Every row gives one point. The points of each table are mixes of a few directions, plus a little noise. How many directions does each table use, and how many do they share? Where both have some left over, give the other angles between the two spaces (their principal angles), to ten degrees, smallest first.
In the rows, zero is written as 128.

First (5 x 2)
[[ 40 180]
 [173 101]
 [113 136]
 [157 110]
 [156 111]]
Second (5 x 2)
[[117 115]
 [138 139]
 [ 63  52]
 [161 167]
 [161 167]]
Directions: first 1, second 1, shared 0; angles 80

First (8 x 4)
[[131 130  82 105]
 [150 148 101  93]
 [120 122 192 164]
 [107 108  58 121]
 [157 155 188 122]
 [140 139 111 107]
 [115 117 124 140]
 [102 105 168 173]]
Second (7 x 4)
[[114 114  66 117]
 [121 121  97 123]
 [120 120  93 122]
 [156 155 249 149]
 [127 127 122 127]
 [135 135 158 133]
 [124 124 111 125]]
Directions: first 2, second 1, shared 1

First (7 x 9)
[[133 104 124  49 128  95 115  95 165]
 [ 79  70  84 112 145 118  89  94 163]
 [ 63 146 173 127 111 103  75 145 120]
 [145 188 179 179 101 155 148 174  75]
 [140 159 156 197  75 215 148 159  59]
 [204 150 103 145 179 102 193 140 141]
 [133  79  78  86 156 108 126  88 173]]
Second (10 x 9)
[[ 80 153 153 185  91 102 103  80 130]
 [ 52 159 133  41  81 118 143 104 140]
 [143  76 138 105 137  83 128 112  77]
 [221 101 140  84 184 154  85 204 160]
 [ 96 136  97 190 108 130 162  73  97]
 [ 83 139 119 115 113 120 183 137 115]
 [111 125  78 200 113 139 163  54  83]
 [124 122 132 170 126 112 133 117 112]
 [157 126 171  77 157 124 113 225 167]
 [213 144 119 113 168 198  66 176 198]]
Directions: first 4, second 5, shared 1; angles 30, 60, 80

First (9 x 14)
[[179 154 126 113 145 118 113 118 123 110 115 152 127 163]
 [ 56  81 105  86 120 174 117 115 143  82 145  98 122  38]
 [235 166 128  81 135 120 109 109 101  71 110 166 134 178]
 [115 136 155 155 140  62 141 122  87 154 147 104 156 125]
 [ 73 131 126 184 139 142 135 131 146 188 116 121 129  95]
 [229 177 129  89 165  94  96 106 109  83 110 169 130 197]
 [135  92 136 143  63 152 167 192 170 160 141 130  92 206]
 [ 53 108 119 134 158 117 115 126 154 142 143 107 118  98]
 [ 76 107 129 167  89 174 159 132 121 161 125 104 145  52]]
Second (8 x 14)
[[ 63 126 147 139 167  56 123  90  70 130 157  80 175  45]
 [146 104 135  99  96 121 140 148 126 102 148 120 120 160]
 [141  95 141  90  91 105 145 148 114  93 161 110 124 157]
 [126 111 138 110 115 106 135 133 112 110 149 111 132 131]
 [121 134 127 137 138 127 124 121 126 135 124 128 132 116]
 [155  90 140  82  79 116 148 158 123  88 160 116 114 176]
 [156 210  77 211 180 249  93 114 216 211  20 218  96 135]
 [115 153 118 157 157 142 115 112 136 153 104 141 132 104]]
Directions: first 5, second 2, shared 2

First (10 x 20)
[[103  36 169 103 175  79 133  70 124 174  87  83 178 148 190 190 168 127
  111 145]
 [128 139  86 132 155 137 139 111 159 114 138 123 152 112 102 117 125 124
  141 102]
 [182 197  66  78 106 220  91 162 141  79 158 133 124 116  72  54  96  97
  173 130]
 [ 66 107 114 141 111 208 159 136  94  97 128 146  34 181 184 134 122  67
  130 198]
 [129  14 217  99 153  23 101  73  91 200  88 104 171 146 200 181 182 191
  101 156]
 [147 217  98 150 134 136 148 161 191 117 128 101 188  81  54 136  99  91
  125  46]
 [127 165 104 162 144 107 151 130 167 124 135 126 159  96  86 133 118 132
  124  73]
 [208 148 123  77 125 105  67 129 136 134 144 126 183  95  79  77 128 182
  152 103]
 [ 85 103 127 180 115 115 152 122  95 116 149 183  47 148 156 118 132 164
  119 159]
 [104 154 176 159  63 152 140 186  82 125 123 155  44 156 156 141 111 105
  105 166]]
Second (9 x 20)
[[117 144 105 113 147 151  49  81 125  35  83 208 115 213 100  17 138 141
  124 163]
 [161 176 110  88 115 178  93 146 140  97 120 123 145 135  93  88 110  93
  144 126]
 [175 217 156 223  72  89 138 247 113 141 179 165 102  41  69 126 103 227
   95  83]
 [117  77 122  93 143  55 155  38 153 174 135 110 152 131 138 147 136 117
  157  87]
 [149 162 142 178 186 168 101 216 143 101  88  90 217  83 109 159 149 165
   67 133]
 [ 67  88 159 166 120  81 150  89 105 131 109 170  72 179 168 140 141 134
  105 148]
 [108 133 160 140  98 112 160 139 123 156 122 117 107 132 145 169 118  95
  118 118]
 [128  44  95  74 167 134 167  75 138 182 159  59 158  99 175 181 144 105
  170 134]
 [130 110 103  76 102 186 141 120 112 134 156 111  84 141 155 124 114  75
  170 161]]
Directions: first 5, second 6, shared 4; angles 90

First (9 x 32)
[[132 154 149 108 139 119 148 122  56  89 121 137 144 172 165  92 154 118
  153 145 118 131  98 125 110 104 113  56  62 141  61 134]
 [156  74 148 173 108 110 103 105 220 180 115 182  68  60  69 168  92 184
   74  79 165  40 161 161  97 206 191 189 195 164 153 225]
 [135 104 121 131 130 116 119 124 175 167 125 149 107  85  98 145 110 171
   98 102 137 101 135 140 123 172 168 164 165 123 157 168]
 [115 146 102 101 142 135 139 140 107 132 138 110 147 135 146 120 136 124
  138 141 114 168 111 121 144 116 119 119 117 105 135  97]
 [121 136 159 151 110 138 118 130 103  71 124  97 153 176 135 117 140  72
  156 148 121 136 146 103 139  69  78 114 109 131 119  77]
 [110 158 140 119 127 141 133 140  67  65 130  82 175 192 159 100 153  67
  172 163 105 174 123  94 150  52  67  89  83 110 111  49]
 [150  97  91 184 100 158 118 115 231 214 147 165  45  48  98 205  82 144
   85 103 180  97 166 186 110 207 164 212 215 192 164 183]
 [112 131 146  90 149 101 124 139  96  94 113 106 179 153 123  87 147 143
  137 128  93 138 111  88 147  96 126 105 101  67 140 103]
 [121 153  96  96 146 136 150 136  96 141 140 124 135 132 159 120 138 130
  138 143 119 167 100 135 131 129 125 103 105 121 112 116]]
Second (8 x 32)
[[135 112  68 141 125 150 129 129 207 219 151 149  74  52 111 186  93 161
   91 110 156 133 140 171 127 200 168 198 200 149 175 160]
 [131 122 107 132 127 136 128 128 156 160 136 136 109 101 122 148 116 139
  115 121 138 130 132 143 128 153 142 153 153 135 145 139]
 [130 123 111 131 127 135 128 128 150 154 135 134 113 106 123 144 118 137
  117 123 136 129 131 140 128 148 139 148 148 134 142 137]
 [123 140 172 119 130 112 127 127  71  63 111 113 167 183 140  87 154 104
  155 141 108 125 119  97 128  76  99  77  76 113  94 105]
 [138 106  48 144 124 158 129 129 233 249 159 156  56  26 105 204  81 171
   78 104 166 135 145 186 127 223 181 221 223 156 191 171]
 [122 143 182 117 131 108 127 127  57  47 107 109 177 197 144  77 159  99
  162 144 103 123 117  89 129  64  92  65  64 109  86  99]
 [123 140 172 118 130 111 127 127  70  61 111 113 168 184 141  86 153 104
  156 141 107 124 119  96 129  75  98  76  76 112  93 104]
 [124 138 165 120 130 115 127 127  80  72 114 115 161 175 139  93 149 108
  151 139 111 125 121 101 129  85 104  85  84 115  99 109]]
Directions: first 4, second 1, shared 1

First (10 x 32)
[[118 140 153 136 111 103 126 122 119 191  95 144 135 114  53  98 155 161
   79 142 139 132 173 102 164 139 223  43 176  45 168  63]
 [132 122 118 119 129 139 126 129 132  86 144 128 121 140 172 152 114 111
  148 121 130 129 118 146 105 127  78 180  99 167 105 165]
 [135 121 108 143 159 140 140 138 135 132 143  96 134 119 140 111 123 112
  160 124 101 111  73 120 128 105 100 127 129 167 123 138]
 [120 135 155 106  78 105 112 112 117 107 106 184 114 153 116 156 142 149
   76 136 176 147 228 143 118 154 167 129 137  64 129 111]
 [154 110  82 156 174 138 160 143 141  98 160  93 125 143 166 107 138  94
  176 127 100  81  77 126  97  69  69 130 151 186 100 148]
 [113 139 156 108  98 124 106 118 120 137 111 151 129 122 114 148 118 146
  101 127 147 159 160 134 142 167 154 140 106 100 141 123]
 [145 121 114 151 131 100 155 129 128 126 122 142 119 156 102  99 174 130
  105 144 142  88 182 116 112  82 165  59 205  79 128  86]
 [132 118 111 106 135 161 116 131 136  53 162 117 121 137 219 179  84  95
  180 108 120 143  78 164  92 139  16 249  46 225  84 213]
 [142 119 111 142 139 120 145 132 132 114 135 126 122 146 132 115 148 119
  132 134 129 101 138 125 110  96 124 107 161 126 118 120]
 [ 90 153 173 114 126 149  91 126 121 234 101  99 160  49  66 116  84 163
  122 116  96 188  52 103 212 202 184 115  71 121 187 110]]
Second (8 x 32)
[[109 142 151 106  99 126  99 109 127 132 119 149 136 111 127 164 110 149
  112 126 154 180 137 145 154 182 147 162  81 107 134 140]
 [147 107 152 123  94 123  85 156 107  77 127 205  98 174 130 111 172 154
  100 137 178 105 238 149 118 124 124 121 169  92 116  91]
 [124 113 185 113 123 171  73 192  91 168 109 145 110 114  92  68 114 148
  123 111  89 100 140 105 151 145 110 117 132 160 168  86]
 [139 128  87 138 153 111 220 120 135 117 124  78 112 166 140 126 125  66
  124 126  81  59 137  97  37  45 109  99 185 152 117 143]
 [117 125 173 115 116 157  60 157 110 158 121 152 132  96 105 105 116 166
  130 120 129 156 115 131 187 181 131 140  93 135 154 106]
 [105 153 115 126 143 129 140  90 150 168 131  79 163  76 130 164  89 126
  149 123 113 187  31 128 166 167 145 154  63 141 135 166]
 [152 118  83 145 139  97 201 118 137  77 135 120 106 188 152 130 159  84
  118 139 128  63 184 121  42  45 114  98 202 119  97 132]
 [131 139  78 157 158 109 145  83 166 126 159  96 166  99 150 156 138 131
  167 142 152 175  39 149 169 135 143 134 100 119 103 159]]
Directions: first 3, second 4, shared 2; angles 70

First (10 x 32)
[[130 156 139 125 152 111 109 135 122 117 150 123 130 120 158 122 138 128
  135 141 116 114 124 128 109 125 124 132 129 137 124 134]
 [124  79 108 134  86 158 161 115 139 147  89 136 125 142  76 138 112 128
  117 106 148 153 135 128 161 134 135 121 126 113 135 117]
 [132 173 146 123 167 101  97 140 118 111 164 121 131 115 176 118 143 128
  139 148 109 105 121 128  97 123 122 135 130 142 121 138]
 [124  85 111 133  91 154 157 117 138 145  94 135 126 140  82 137 113 128
  118 109 146 150 135 128 157 133 134 121 126 115 135 118]
 [127 115 123 129 117 136 137 125 131 133 118 130 127 132 114 131 124 128
  125 122 133 135 130 128 137 130 130 126 127 124 130 125]
 [128 131 129 128 130 126 126 129 127 127 130 128 128 127 131 128 129 128
  129 129 127 127 128 128 126 128 128 128 128 129 128 129]
 [131 162 141 124 157 108 105 137 120 115 155 123 130 118 164 121 139 128
  136 143 114 111 123 128 105 124 123 133 130 138 123 136]
 [121  49  96 137  60 176 182 107 146 158  65 141 124 150  43 145 101 127
  109  93 161 168 140 128 182 137 139 116 124 103 140 110]
 [137 241 173 115 225  59  51 157 102  85 218 110 134  96 249 104 166 129
  155 178  81  71 111 128  52 115 113 145 133 163 111 154]
 [125  90 113 132  96 151 154 118 137 142  98 134 126 139  88 136 115 128
  119 111 144 147 134 128 154 132 133 122 126 116 134 119]]
Second (11 x 32)
[[161 146 125 151 147 116 123 152 141 130 105 119 161 117 142 124 134 126
  133 166 145 112 141 125 137 158 145 129 123 137 133 129]
 [ 89  91 134 129  98 115 153 116 106 103 147 117  55 161  89 104 186 162
  124 124  64 125  93 121 120  87  98 129 131 146 102 191]
 [154 147 106 146 146 131 114 122 156 141 129 109 160 139 163 119  80 119
  153 140 120 129 179 140 109 156 116  96 143 146 142  80]
 [150 116 159 142 127 120 147 166  81 124 107 165 145 131  92 188 203  76
   92 144 214  58 101 112 154 118 186 159 113  51 122 201]
 [160 148 114 147 148 127 116 134 149 140 119 116 166 129 157 127  97 116
  144 148 138 120 167 135 121 158 131 109 135 137 141  95]
 [128 120 134 141 124 112 139 142 121 116 119 120 111 132 112 116 170 144
  124 152 113 115 109 119 135 125 130 137 122 139 117 169]
 [107 132 112 103 124 149 114  92 147 139 153 123 122 129 150 116  61 136
  145  88 100 171 150 143 107 123  97 107 141 146 137  65]
 [103 144 138  74 129 149 110 118 135 137 124 153 140  66 134 131  85 140
  112  88 157 188  94 128 151 128 141 163 108 127 138  82]
 [142 131 132 140 134 119 131 144 125 125 115 128 138 124 125 131 149 126
  123 148 141 112 123 123 137 136 142 136 122 125 126 147]
 [132 134 131 121 132 133 124 131 127 133 124 137 141 116 131 138 120 119
  123 123 149 130 127 128 134 132 139 135 124 117 133 118]
 [ 83  99 122 112 100 138 138  90 118 120 167 122  69 164 112 114 123 145
  136  87  68 147 124 135 102  87  84 108 145 138 116 131]]
Directions: first 1, second 4, shared 0; angles 70

First (10 x 32)
[[152 117 115 109 124 119 167 116 111 132 134 135 120 182 176 202  94 101
  134 140  95 171 136 146 120 149 113 112 111 100  91 113]
 [ 96 140 168 154  81 131 137  79  88 146 149 187 169 134 189 130 151 121
  112 158 127 174  66 131 150 125 152 115 127 129 170 115]
 [159 126 141 109 105  94 117 165 137  86 123  59 126  95 105 121 110 164
  118  42 102  91  95 120 145 116 109 153 122 119 148 137]
 [150  87  85 103 177 143 123 146 140 137 104  93 116 137  62 136 122 109
  125 151 131  99 178 134  97 142 137 112 125 133  71 130]
 [130 150 131 130 157 140 100 152 154 142 130 119 134 123  94  99 164 152
  161 125 131 103 154 114 136 109 118 131 134 154 113 122]
 [120 133 116 134 115 119 157 118 128 110 128 147  91 135 171 149  85 110
  119 125 140 151 139 136 115 143 116 140 130 102 144 143]
 [152 115 100 108 163 126 115 166 157 113 110  77 103 115  70 118 117 137
  134 102 130  86 168 124 113 128 116 138 129 131 101 139]
 [145  96 132 111 108 112 131 128 106 114 121  93 145 117 113 141 116 128
   98 105 107 119  90 134 131 133 141 124 118 119 131 126]
 [100 188 138 160 121 126 133 131 157 117 144 171  88 122 182 106 119 142
  157 115 156 144 152 117 136 118  96 158 143 125 168 143]
 [ 75 128 153 163 129 171 100  79 102 184 136 200 188 120 119  79 203 117
  120 217 160 143 102 123 137 117 182  96 140 168 145 113]]
Second (11 x 32)
[[170 118 136  93 125 199 126 111 148 141  89 151 145 111 143 150 167 164
   71 134 121 164 170 141 188  98 152 110 112 137 140 133]
 [140 139 168 128 133 150 116 123 127 137 111 111 142 102 145 105 156 188
   97 111 103 132 148 136 166  99 132 154 119 145 143 117]
 [ 83 125 104 164 149  41 167 123 111 115 184 103  91 172  97  95  65  56
  189 130 154  80  95 135  53 178  83 139 147 100 109 126]
 [138  89  68 118 147 144 128 169 130  96 105 182 128 123 115 118 111 116
  132 120 141 150 146 100 142 119 107 124 158 111 119 105]
 [124 134  78 114 126 107 112 173 110 104 156 163  82 156 136 140 111  90
  231 142 126 102  74  63  58 136  70 144 144 110  99 115]
 [114 139 166 142 119 112 136 105 125 151 134  97 147 112 130 118 138 151
   68 138 109 112 135 168 139 139 156 155 118 137 135 145]
 [152 105 111 108 140 168 139 123 141 126 106 154 132 123 126 127 135 138
   93 128 132 150 164 138 164 115 127 118 129 122 132 123]
 [117 125 131 134 104 128 112 135 136 129 113 131 162 109 123 153 134 124
   99 132 131 148 123 132 142 135 178 104 127 139 134 144]
 [117 133 155 146 115 127 109 136 130 131 110 111 164  97 131 125 142 159
   91 114 117 142 132 135 157 119 166 130 126 147 143 130]
 [116 164 149 148 135  95 133 102 122 125 169  77  86 179 124 127 105  85
  249 104 160 107  92 108  70 135  91  88 111 128 129 122]
 [136 136 143 111 114 140 134 108 132 152 131 128 129 126 138 148 146 138
   89 156 113 120 129 150 131 137 146 141 114 131 125 149]]
Directions: first 5, second 6, shared 0; angles 30, 50, 60, 80, 90

First (8 x 32)
[[ 95 148 140 131 126 124 176 162 172 153 142  98  94 123 168 127 110 150
  130 148 103  86 120 147 168 127 136 114 130 122  99 117]
 [113 137 134 130 127 127 149 142 147 138 134 115 114 126 145 128 120 137
  130 136 117 110 125 137 145 127 132 121 129 125 116 123]
 [155 112 118 125 130 131  89 102  93 110 116 152 155 132  97 129 142 110
  126 112 149 161 135 112  96 129 121 140 127 133 151 137]
 [106 141 136 131 127 125 159 149 157 143 138 108 106 125 153 127 117 143
  129 141 111 102 123 141 154 127 133 119 129 124 110 121]
 [ 70 163 150 134 124 122 213 186 206 170 154  75  69 120 197 126  97 168
  131 163  83  55 114 163 197 125 142 102 131 117  79 109]
 [147 116 121 126 129 131 100 108 102 114 119 146 147 131 106 129 138 115
  127 117 143 152 133 117 105 129 124 136 127 131 144 134]
 [128 129 128 128 128 128 128 129 128 129 128 127 128 128 128 128 127 128
  128 128 128 127 128 128 129 128 129 128 128 128 128 128]
 [210  78  97 119 133 137   7  45  20  68  92 203 211 139  30 131 172  72
  124  78 192 231 149  79  30 131 108 164 124 142 198 155]]
Second (8 x 32)
[[142 114 138 166 133  73 127 172 109 151  82  93 128 107 136 149 113 130
  168  38 111 139 102 101  98 110 105 137 108 127 169 178]
 [115 144 115  84 122 191 126  75 150 101 181 167 130 155 117 105 146 121
   80 227 147 114 161 159 161 145 158 120 152 129  82  74]
 [179 139  92 129 122 151 103  91 131  82 133 125 147 169 108 154 132  60
   78  94 138 121 180 136 105  82 182 149 138 120 130 157]
 [ 98 113 158 131 130  99 135 154 125 166 120 119 115 106 141 111 125 165
  163 128 118 127  95 117 133 151  99 124 117 132 135 120]
 [187 193  35 159 143 192 181 133 106  23 100 167 158 105 115 203 114 113
  105 136 149 191 143 145 138  97 100  80 147 125 122 149]
 [ 79 105 174 116 127 101 131 147 134 182 136 123 108 109 143  91 130 175
  163 155 117 115  93 121 143 167 102 126 118 134 125 100]
 [133 123 130 112 121 139 108 101 139 125 148 129 129 154 121 118 137 104
  103 138 132 110 152 135 125 121 161 143 133 126 119 122]
 [ 91  92 182 126 125  77 113 150 131 194 125 102 109 119 142  94 128 157
  165 108 111 107  97 110 122 150 116 145 111 131 142 125]]
Directions: first 1, second 3, shared 0; angles 60

First (8 x 32)
[[103 144 130 143 117 125 101 144  97 147 109 135 115 112 129 126 128 128
  136 163 131 164 127 116 131  99 120 128 106 126 127 119]
 [ 81 156 121 129 120 136 135 132  93 159  94 106  98 149 144 174 100 140
  124 147 136 194 152 114 115 184 128 105 136 162 128 123]
 [152 135 140 138 106 135  90 120 139 148 155 133 144  90 100  85 142 120
  135 107 140  90 128 136 135  77 121 132 122 101 120 147]
 [178 119 150 127  95 149  76 105 139  95 151 153 142 124 132  72 165 126
  135 129 118  78 132 147 121  69 130 148 115  90 146 131]
 [128 114 104 127 171 119 179 124 144 112 148 129 150 136 123 158 116 133
  126 128 115 141 121 121 149 172 144 109 124 123 123 135]
 [126 120 120 121 131 118 160 128 127 136  99 100 126 147 143 142 121 122
  135 120 130 130 125 126 126 175 133 124 127 163 127 130]
 [135 106 123 105 167 126 176 125 168  86 163 141 131 154 126 160 114 137
   98  94 120 107 127 137 120 161 134 129 176 124 127 121]
 [123 128 137 134 116 114 109 147 117 141 106 128 119 111 128 106 137 117
  135 136 136 119 114 126 126  87 113 147 119 134 125 119]]
Second (9 x 32)
[[127 127 141 140 139 105 103 161 148 149 162 156 135  62  77  91 135 111
  120 105 147  86 100 129 143  27 101 152 141  92 103 128]
 [129 129 123 123 123 138 138 115 121 120 114 117 125 153 149 144 125 135
  131 138 120 144 139 127 123 170 138 118 123 143 138 128]
 [128 128 129 131 130 125 125 133 131 131 132 132 130 119 121 124 128 126
  127 124 130 122 123 128 131 116 124 131 130 123 124 127]
 [126 127 142 143 140 103 101 163 149 150 165 157 137  58  74  89 135 109
  119 104 149  84  98 128 144  19  99 153 142  91 101 127]
 [128 128 129 129 129 128 126 129 128 129 129 129 129 125 126 126 128 127
  128 127 129 126 127 128 128 123 126 129 129 127 126 128]
 [128 128 122 124 124 137 136 115 121 120 114 118 126 153 147 142 126 135
  131 137 121 143 139 127 123 167 138 119 124 142 137 129]
 [129 129 123 123 124 137 139 115 120 120 115 117 125 154 149 143 126 135
  132 136 121 144 139 128 123 168 138 119 123 142 138 128]
 [130 130 113 113 115 156 156  89 105 103  86  97 119 205 188 170 120 149
  137 156 105 176 161 127 110 249 159 101 113 170 158 130]
 [127 128 129 129 129 126 127 132 129 130 132 130 129 122 123 124 129 126
  127 126 130 125 126 128 129 118 125 129 129 124 126 128]]
Directions: first 6, second 1, shared 1

First (11 x 32)
[[186  64 176  98 175  40 124 181  92 157 155 167 108 118  99 172 206 180
  121 130 176 137 119  92 121 124 167 154 122  95 158 108]
 [170 122 139 142 143 162 108 194 131 150 123 102 161 149  72 139 141 168
  100 114 147 179 142 103 158 133 145 131  75  96 106 126]
 [102 138 124 108  86  91 150  67 168 137 104 153 103  96 225 147  94  68
  148 121  87 105  95 135 130 132 107 132 202 146 154  89]
 [127 164 155 148 187 212 128 182  64 114 176  70 155 179  54  83  64 171
  116 104 128 152  97 128 123 121  96 112  53 160 125 103]
 [182 140 163 127 124  84 143 145  72 165 110 140  91 121 174 145  50 138
  161  51  70 112  41  92 160  88  97 146 176 118 185  21]
 [ 34 143 141  83 138 146 160  67 195 108 171 124 139 119 192 128 114  61
  114 178 135 135 111 166  86 178 104 109 145 203 134 121]
 [112 135 104 159 155 179 111 139  81  85 153 104 142 158  42  76 151 163
  124 156 159 111 177 152 100 119 136 114  69 135  96 204]
 [159 139  85 176 102 115 112 111  49 102  93 140  92 128 101  87 114 155
  172 101  98  59 146 134 129  69 125 132 147  99 129 166]
 [110 125  61 154  69 137 108  84 181 108  77 139 135 111 132 119 175 100
  129 162 132 110 205 150 132 132 154 123 142  99  82 216]
 [ 55 139 128  94 119 107 159  48 157 104 150 148 107 106 205 123 111  66
  144 160 116  94 107 162  87 147 104 118 181 186 150 122]
 [172  97 134 121 112 137 105 191 218 178  95 120 176 124 111 187 188 139
   77 133 160 215 165  91 180 166 172 139  94  71  90 129]]
Second (9 x 32)
[[127 130 120 196 199 134 101 135 109 115 168 127 178 142 222 135  64  66
  103 160  91  76  96 113 141 149 101 101 159 136 131 149]
 [120 110  75 168  97 159 145 119 130 112 107 169 100 126  74 121 127 230
  184 118 110  95 190 148 145  75 155 130  57 190  98 127]
 [ 88 164 132 157 187 186 120 139 161 136 117 161 166 174 143 112  98  82
  173 123 117  79 128 153 158 152 112 128 128 184 165  91]
 [ 51 122 153  39 186 132 215 164 100 108 161 200 145  96 221 130 238  42
   79 234 148 151  82  86   7 133 191 134 237  65  98 174]
 [133 101  81 207 152 132 122 127  94 101 158 147 142 122 180 136  83 157
  122 160  84  75 140 117 135 101 131 105 111 157  92 166]
 [143 143 158  96 112 113 111 124 144 146 116  94 124 134 104 128 131 107
  121  99 149 160 115 133 137 153 110 136 136 106 154 107]
 [188 115 164  68  54  57 108 112 120 146 123  51  92  99  82 142 151 140
   78  92 162 211 109 113 122 140 114 139 136  51 131 131]
 [149 106  98 141  70 124 131 112 126 122 109 126  90 114  63 128 130 221
  154 101 126 134 173 140 144  87 141 135  68 150 104 130]
 [151 159 174  81  96 117  98 119 170 161  95  75 116 146  61 122 130 109
  138  65 163 176 119 149 161 166  97 146 121 111 178  77]]
Directions: first 5, second 4, shared 0; angles 50, 50, 60, 80
